Each row is a point. Each copy is the shape, with its points in the same order, stretched, turned, moved and blurred by noise. Some copies are also mirrored. Which?
(in the rows, 128 means zero)

Shape (8 x 3):
[[133 189 201]
 [147 145 107]
 [160  50 140]
 [126 190 148]
 [118 165 123]
 [175  67 106]
 [146 188 174]
 [106 148 132]]
Copy 1 (8 x 3):
[[128  29 157]
 [136 123 102]
 [183 162 174]
 [ 97  68 117]
 [100 103 107]
 [195 158 125]
 [115  42 127]
 [ 90 125 135]]
Copy 1 is: mirrored
Copy 2, 8 rows:
[[113 198 226]
 [140 157 104]
 [206  75 138]
 [ 91 190 167]
 [106 158 138]
 [203  87 103]
 [129 198 190]
 [ 95 134 151]]
Copy 2 is: only turned
Copy 3 (8 x 3):
[[171 112 173]
 [141 158  94]
 [157  81  40]
 [145 152 150]
 [125 152 125]
 [161 120  29]
 [170 134 156]
 [114 133 119]]
Copy 3 is: only turned
Copy 4, 8 rows:
[[ 93 205 209]
 [113 155  88]
 [204 102  89]
 [ 74 181 149]
 [ 87 153 122]
 [188 119  60]
 [105 201 169]
 [ 93 135 125]]
Copy 4 is: only turned

Shape:
[[142  65 131  83]
 [134  84 143 125]
 [149 168 117 185]
 [106  62 117 104]
 [126 210 152 178]
 [ 54  97 136 155]
 [123 206 131 144]
 [107  82  87 111]]
Copy 1:
[[132  52 105  97]
 [128  76 134 130]
 [164 183 161 169]
 [ 93  59 101 133]
 [145 227 193 151]
 [ 54 114 137 187]
 [137 222 170 132]
 [101  94  86 147]]
Copy 1 is: only turned
Copy 2:
[[192  76 123  61]
 [130  70 122  97]
 [ 46 148 120 133]
 [190  68 104 101]
 [ 39 160 173 155]
 [154  59 131 177]
 [ 81 174 180 139]
 [177 108  86 119]]
Copy 2 is: mirrored
Copy 3 (8 x 4):
[[129  73 162  69]
 [123  97 163 114]
 [158 166 116 176]
 [ 92  78 145  82]
 [155 231 133 171]
 [ 48 139 145 128]
 [152 218 114 130]
 [ 92  82 113  81]]
Copy 3 is: only turned
Copy 4 (8 x 4):
[[106 144  42 102]
 [102 147  76 134]
 [174 132 154 177]
 [ 91 120  71 100]
 [157 177 203 171]
 [ 68 113 150 118]
 [166 182 183 143]
 [121 107  84  84]]
Copy 4 is: mirrored

Shape (11 x 6):
[[162 115 205 123 142 135]
 [118 120 102 163  77 151]
 [145 120 123 158 143 142]
 [102 127 124 153 133 140]
 [104 131 114 153 139 135]
 [133 190 121 157 153 130]
 [127 111 131 137 133 134]
 [121 115 121 140  92 136]
 [150 166 107  82 126 161]
 [118 131 116  91 140   7]
 [141 117 109 164 149 157]]
Copy 1, 11 rows:
[[165  96 184 167 134 135]
 [128  82  74 126  84 143]
 [157 114 107 151 139 132]
 [120 106 111 137 132 159]
 [118 118 106 135 139 151]
 [142 173 129 138 131 151]
 [136  96 128 137 137 133]
 [128  81 106 125  98 134]
 [181 141 148  58 116 146]
 [ 68 134 163  98 138  36]
 [159 117  94 155 145 140]]
Copy 1 is: only turned
Copy 2 (11 x 6):
[[174  96 195 143 147 111]
 [126  95  96 146 109 150]
 [122 111 136 135 161 141]
 [ 97 114 136 136 130 137]
 [ 90 124 131 130 136 141]
 [111 168 155 136 145 172]
 [120 109 134 129 143 121]
 [132 101 109 140 115 127]
 [147 157 134  71 126 149]
 [100 205 106 144 137  46]
 [113 107 127 123 164 152]]
Copy 2 is: only turned
Copy 3 (11 x 6):
[[142  94 206 121 123 178]
 [125 169 106 162 127 128]
 [121 130 154 149 176 139]
 [ 96 149 136 128 155 139]
 [ 94 149 135 125 164 131]
 [128 174 177 104 183 102]
 [113 119 140 132 151 143]
 [123 140 118 143 121 131]
 [184 142 121  74 162 131]
 [ 81  63 145  76 118  28]
 [120 138 140 154 194 146]]
Copy 3 is: only turned

Shape, 14 rows:
[[158 189 182 144  88 154 245  77]
 [150 127 140 102 122 109 105  76]
 [ 90 116 124 176 159 126 117  87]
 [105 133 202 113  72 206 190 112]
 [ 74 167  93  80 136 154 120  73]
 [129  92 120 123 168 205 115 142]
 [123 168 107 160  97 107  96 127]
 [108 114 103 147 126 205 172 120]
 [110 153 127 106 147  97 122 151]
 [ 68 175 163 138 212  81  77 122]
 [ 76 177 136 168 183 127  31 111]
 [ 71 155 154 109 196  93  73 110]
 [117  87 132 164  43 139 198 115]
 [140 151 161 139  68 167 197  76]]
Copy 1, 14 rows:
[[149 159 144 229  46 185 186 162]
 [152 128 102 108  77 131 117 102]
 [103 139 144 135 142 123 114  81]
 [148  82 180 153  81 227 209 171]
 [ 97 146  91  82 110 195 166  70]
 [134 127 159  92 145 209  83 158]
 [142 123  69 157 158 130 148  99]
 [ 93 121 137 156 127 223 129 154]
 [128 170  95  89 137 137 151 142]
 [148 200 157  61 173  89 147  65]
 [171 152 143  89 207 114 129  30]
 [139 176 142  42 150 108 145  67]
 [ 79  68 104 203  88 168 167 179]
 [138 107 129 202  63 190 175 144]]
Copy 1 is: mirrored
Copy 2, 14 rows:
[[178 197 170 155 128  90 205 102]
 [149 141 108 131 127 166  83  92]
 [ 94 102  91 191 133 134 112  87]
 [163 142 168 177  90 142 212 148]
 [ 72 158  88 126 135 202 162 104]
 [127  73  95 162 164 162 141 182]
 [ 93 173  89 165 111 122  89 133]
 [127 110  89 155 131 127 195 162]
 [ 76 138 131 123 136 142  98 143]
 [ 29 136 157 185 176 160  72  99]
 [ 48 153  98 221 164 183  67 129]
 [ 42 123 148 166 161 187  69 101]
 [159 113 108 158  50  85 169 123]
 [168 176 127 153 102 110 189 111]]
Copy 2 is: only turned
Copy 3, 14 rows:
[[119 153 167 155   7 132 208 131]
 [155 123 178 105 135 100 112  61]
 [124 100 118 146 174  93 142  83]
 [113  87 176 151  40 198 172 122]
 [123 155 105  88 151 154 146  55]
 [156  98 153 133 183 161 143 140]
 [129 149 111 143 142  98  70 123]
 [156 100 104 145 118 167 178 148]
 [ 91 139 148  93 158 104  97 137]
 [ 37 159 155 113 229  83 111  84]
 [ 82 162 128 161 240 100  79  76]
 [ 64 144 160  95 216 104 102  68]
 [158  45 118 150  34 125 141 140]
 [146 121 154 155  34 142 171 109]]
Copy 3 is: only turned
Copy 4:
[[174 171 185 162  70 112 208  45]
 [126 154 108  85 187 117 113  81]
 [ 71 127  76 160 137  96  97 110]
 [113  96 204 118  68 150 165  76]
 [ 62 156  63  66 136 134 159 122]
 [131  60  71 130 151 144 126 150]
 [128 195  93 123 116  95  73 132]
 [125  80  76 133  77 132 144 107]
 [125 159 119  99 154  94 113 178]
 [ 33 186  96 139 203 101 122 205]
 [ 41 187  55 153 174 144  81 183]
 [ 33 163  90 110 210 113 111 189]
 [139  98 149 115  50  68  98  51]
 [140 150 163 131  70 128 153  29]]
Copy 4 is: only turned

Shape (12 x 9):
[[124 129  68 110 152  77 223 135  66]
 [131 128 137 174 128 221  69 163 116]
 [131  76  70 113  73  55 164 165 129]
 [101 173  95 108 107  91 162 140  65]
 [160 149 102 172 136 172  32 134 149]
 [142 157 158 153 102 101 181  73 176]
 [118 133 127  80 119 121 166 122 203]
 [102 132 162  98 138  85 131  64 153]
 [144 134 172 169 147 149  74 184 118]
 [173  89  98  88 118 106 162 122  69]
 [139 140 136 191 196 171  58 147 138]
 [193 166 133 132 161 148  76 169 110]]
Copy 1, 12 rows:
[[193 140  52  69 133 202 118  93  91]
 [154  80 121 206 163 106  94 211 161]
 [133  61  48  75  64 156 135  95 100]
 [176 184  55  90 103 157 117 124 106]
 [177  82 109 166 152  76  99 167 195]
 [149 126 133 131  95 151 187  42 153]
 [129 116 148  56 114 169 162  90 168]
 [140 143 150  76 136 121 165  59 130]
 [102  96 116 187 148 107  70 153 157]
 [196  77 108 104 107 182  97 119  67]
 [148  90 106 178 221  91  69 157 189]
 [179 124 131 158 139 103  38 152 169]]
Copy 1 is: mirrored
Copy 2:
[[135 199 101  74  37  88 225 158  58]
 [116  99 103 229 110 180  90 109  45]
 [188 118  98 103  51 101 172 160 175]
 [119 209 127 101  27 141 153 151  91]
 [150 142  64 194 155 183  77  67  87]
 [112 146 170 114 146 129 213 110 158]
 [125 121  98  90 149 182 201 190 150]
 [ 67 137 116  48 147 118 148 145 146]
 [109 139 121 212 138 113  72 161  67]
 [167 116 128  63  79 102 164 136  67]
 [103 157  64 218 171 135  92 107  49]
 [162 177 102 175 153 135  80 144  41]]
Copy 2 is: only turned
Copy 3 (12 x 9):
[[131 130  61  60 122  73 186  83  88]
 [170 155 116 201 132 237 122 152 101]
 [169  93  61 117  80  55 107 109 112]
 [131 159 115 102 105  85 134  93  60]
 [184 155 114 216 165 199  93 102 120]
 [103 134 149 163 115  63 184 101 180]
 [132 155 124 113 102 103 118 138 196]
 [107 107 184 135 124  90 117  96 163]
 [135 131 112 190 166 188 110 179  90]
 [207  95 122  90 112  99 152 102  87]
 [119 140 100 195 182 233 116 123 106]
 [181 155 113 161 197 161 125 155  83]]
Copy 3 is: only turned

Shape:
[[152 162 132 137 165 115 169 153 121 107 197]
 [123   7 140 136 168 120 180 128 126 118 119]
 [ 98 156 142 130 141 113 121 120 152 154  99]
 [ 93 156 121 177 140 117 100 138 119 160 108]
 [107 157 160 163 114 141  60 120 131 148 106]
 [141 148 132 116 153 128  57 123 117 158 154]
 [152 150 120 115 156 143 176 128 141 147  93]
 [106 103 137 114 164 147 168 137 119 163 104]
 [120 130 121 117 142  94 157 153  70  57 110]
 [118 158 136 118 131 134 151 127 134 156  92]
 [127 153 125 184 146 118 170 114  99 154  91]
 [153 105 181 120 120 144 127 147 142  76  93]
 [110 158 124 127  93 130 153 109 119 128 111]
 [116 152 166 152 172  85 178  96 110 143  96]
 [134 128 137 117  71 111 151 159 137 157  98]
 [124 150 192 127 164 130 151 121 109 138 118]]
Copy 1, 16 rows:
[[182 164 133 156 186 128 153 137 146  98 135]
 [100 119  74 161 110 117  44 116  52 107 140]
 [ 92 100 161 125 133 134 149 125 133 147 156]
 [ 80 126 180 113 120 138 136 109 160 100 177]
 [ 72 124 180 123 119 106 144 134 174 128 132]
 [ 61 151 146  75 174 118 151 162 163 120 139]
 [139 115 167 122 144 139 123 120 101 130 107]
 [120 125 146 113 141 119  89 117  92 143 164]
 [156 179  75 120  84 128 148  92 117 103 127]
 [133 109 174 115 141 124 143 110 122 153 139]
 [135 115 175 130 120 114 136  73 116  78 147]
 [131 139 104 172 113 111 110 134 115 152  62]
 [166 100 145 116 110 106 142 120 136 123 136]
 [102 124 153 163 142 113 158  66  81 101 160]
 [131  85 115 111 128 129 121 103 162 170 105]
 [120 147 157 151 168  90 140 100 101 139 145]]
Copy 1 is: only turned
Copy 2 (16 x 11):
[[204 120 123 124 202 101  90 120 148 168 110]
 [168 145 213 184 126 125 127 136 122  60 100]
 [ 99 160 132 123 122 105 159 114  83 160 113]
 [121 141 138  85  86 101 166  90  98 161 112]
 [ 81 111 165 110  74  99 168 113 101 201 145]
 [114  78 152  98 164  96 167 141 111 158 161]
 [158 165 117 159 152 139 142  79 103 147 156]
 [156 156 141 175 135 117 178 127  89 114 125]
 [200 133 124 117 126 205  73 149 104 133  88]
 [129 158 114 155 128 140 160  96  95 160 131]
 [173 150 121 138  98 138 143  27  94 147 118]
 [138 138 203 161 114 168 103 150 123 190 145]
 [116 138  90 161  98 156 131  87 123 160 119]
 [164 161 137 154 144 128 129  70  59 143  90]
 [125 143 127 142 130 196 167  92 153 160  92]
 [166 134 153 175 156 118 144 126  75 179 122]]
Copy 2 is: mirrored

Shape, 16 rows:
[[148 133 120 140 141 143 138 153 127 117 175 128]
 [135 165 114 125 123 151 141   7 132 141 119 125]
 [148 128 115 135 132  85 148 115 111 154 122 116]
 [151 128 132 193 135 146  85 159 132 154 126 140]
 [145 134 195 119  96 132 145 145 130  99 119 146]
 [120  76 159 129 124 144 121 154 104 133 119 138]
 [118 121  93 141 115 132 140 155 117 132 113 112]
 [159 169 137 130 130 157 149 133 131 147 137  29]
 [156 153  92 111 106 142 130 135 136 150 169 126]
 [141 136 113 137 134 157 140 157 139 100 113 130]
 [156 137 137 137  86 116 116 140 120 137 119 148]
 [146 163 126 128 134 157 113 157 113  51 117 101]
 [148 169 202 119 143 158 125 155 117 155 114 121]
 [123 151 141 123 107 147 105 150 136 137 132 105]
 [123 106 114 154 125  36 142 146 139 141 118 141]
 [115 162 100 150  80 158 126 151 107 142 154 133]]
Copy 1, 16 rows:
[[144 142 136 140 149 123 123 119 104 118 140 102]
 [155  68 175 129 101 207 125 112 142 132 157 186]
 [122 138 123 139 119 130 157 136 149 148 120 155]
 [ 85 147 171 145 145  89  80 152 113 142 133 140]
 [ 83 115 160 129 123 140 159  67 130 109 141 102]
 [ 88  95 117 147 110 114 141 113 117 148 146  92]
 [118 138 102 152 105 128 114 119 136 140  93 119]
 [142 163 155 148 122 186 123 166 173  76 108  72]
 [180 133 171 138 137 140 127 113 132 142 138 114]
 [110 121 118 153 143 141 115  98 116 121  95 117]
 [108 127 171 131 111 123 141 101 126 162 129 136]
 [ 94 131 127 107 130 165 118 114  85 107  76  87]
 [ 85 146 164 127 147 171 121 122 158 138 171  81]
 [120 132 157 114 120 137 105 123 148 127 131  84]
 [ 98 142  91 117 120  66 159 115 150 145  99 176]
 [148 161 166 144  86 129  98 104 128 159 143 119]]
Copy 1 is: mirrored
Copy 2 (16 x 12):
[[123 133 110 128 153 118  98 158 133 111 150 148]
 [188 121 169  81 120 149 123  77  92 150 188 119]
 [172 134 150 134 138 107 133 123  98 144  98 141]
 [112 171  96 149 162 188 100 132 135 155 104 155]
 [122  85 138 156  73 160 107 133 137 113 124 184]
 [ 82 104 159 164 124 153 129 133 126 109 102 140]
 [123 153 102 113 124 126 147 140 101 123 102 124]
 [186 119 104 129 100 147 125 219 128 165 136  97]
 [150 133 107  71 143 128  98 157 131 118 122 131]
 [122 149  84 125 126 141 147 148 122 100 146 166]
 [133 113 125 118 120 156  90 124 120 126  86 170]
 [142 133  76 148 112 152 123 175 117  56 155 138]
 [149 141 157 163  94 181 110 171 182 130 131 164]
 [130 131 108 126 104 169 107 143 148 127 110 108]
 [147 132 111 159 137  84 114  79 110 146  58 156]
 [110 168 100  82 106 152  83 147 103 122 116 136]]
Copy 2 is: only turned
